Each point is reached from the start by the listed moves, each made once or not at all, plus a little noise. Say if it took an odd or an even number of moves. Then give how often each move was made.

Moves:
(1): [ 20  24 -45]
(2): [-3 39 13]
(3): [34  6 23]
Start: [-20   8 -10]
Points:
[ 34  37 -32] -> even (1, 0, 1)
[  0  73 -42] -> even (1, 1, 0)
[-20   8  -9] -> even (0, 0, 0)

Moves:
(1): [ 30  20 -27  -5  21   7 -34  19  -2 -11 -31]
(2): [-29   4  18  36 -42  25 -24 -22  -2  30  -7]
(3): [ 30  18  15  -7 -36 -35 -13  15  32 -12  23]
(4): [-11 -20  14  35  21  -8  25  -7   9 -37  24]
(5): [-14   7  23  21  31 -17  -5 -30 -28  15   8]
(6): [ -4 -10  23 -18  17  30   9 -12   0 -30 -25]
(7): [ 30  13 -16  17 -13 -17  31 -13 -21 -10   1]
(8): [-27  17   8  -2  -8   9  13  28  -4  -1  -8]
Start: [  1   8  -6   2   2  23  12  13   1   5 -37]
Points:
[ 55  32 -25  -3  24  43  18  12 -20 -44 -94] -> odd (1, 0, 0, 0, 0, 1, 1, 0)
[-26  38  78  82 -31  12  45 -25 -10 -44 -21] -> odd (0, 1, 1, 1, 1, 1, 1, 1)
[ 15  50  -7  71  -1  21 -22 -30 -51  28 -68] -> even (1, 1, 0, 0, 1, 0, 1, 0)
[-25   3  57  93  16  34  50 -74 -40 -28 -37] -> odd (0, 1, 0, 1, 1, 1, 1, 0)

Moves:
(1): [  1   6  19   7 -10  19  30 -18  20   5   5  -1 -15  14 -23   1]
(2): [  3   3  -3   3  -3   8  -3  -2  19   5  -8  19 -29  -4  -3   3]
(3): [  7 -13 -12   1  28  -9 -27 -12  20 -15  -3  27 -17   0   4 -14]
(4): [-17   4 -11  11  32  -9 -31   6   7 -17  -4  24  12 -29  32  14]
(5): [ -8  -8  15  -8   4   8   2   6  14  -9  -4 -22  -1 -10 -35  10]
(6): [  8 -12  -6  -6 -23  -5   7   0  -9   2  16   3   4  -7  19  -2]
(7): [ 15   9  -9 -12   1   2  24  -5  19  -1   7   9 -24   4  -1   1]
(8): [  6 -19  -2  16   7 -14 -13   1 -22 -14 -27  -2  27  -4   2  -2]
(9): [-22  -1  27  -9   3 -19 -22  31 -45 -16 -11 -22  35 -36   0 -31]
(10): [ -1   7 -20  14  32  -7 -26  12  11 -28 -12  22 -22   0  -6 -21]
(11): [-12   6   4  -2 -21  -3  10  -7  33   5  -9  -9   3   6 -13  17]
(12): [-15  12  12 -17   3  13  -1   3  -1 -35 -10   3  -6 -16 -25   4]
(13): [-34 -12  23  -8  11  -6  -1  22 -25 -14 -20 -15  21 -11 -27   8]
(14): [  8   5   6   1  -4   5  -1 -11   7 -11   7  -7 -31   5  21  10]
Start: [ 18   8   9   3   6   1  -6  -6 -20 -16   5 -29  13  -6   4  -3]
Points:
[ -52   -9   63   -3   64  -14  -70   66  -70 -121  -85  -46   42  -85
  -86  -27] -> odd (0, 1, 0, 0, 1, 0, 0, 1, 1, 1, 0, 1, 1, 0)
[-50  10  69 -30  16  -2 -30  50 -74 -72 -42 -45  37 -73 -52 -19] -> even (0, 1, 0, 0, 0, 0, 0, 0, 1, 0, 0, 1, 1, 0)
[-25 -17  61   1  51 -15 -12  45 -45 -91 -54 -56  33 -47 -89 -38] -> odd (1, 0, 0, 0, 1, 0, 1, 1, 1, 1, 0, 0, 1, 0)
[ 14  25  12 -17  10  15   4 -51  75 -79  12  19 -65 -31  19  34] -> even (1, 0, 1, 1, 0, 1, 1, 0, 0, 0, 1, 1, 0, 1)
[ -22  -30   34   -8   90  -42  -67   49  -48 -115  -62  -34   31  -61
  -61  -53] -> odd (0, 0, 1, 0, 1, 0, 1, 1, 1, 1, 0, 0, 1, 0)
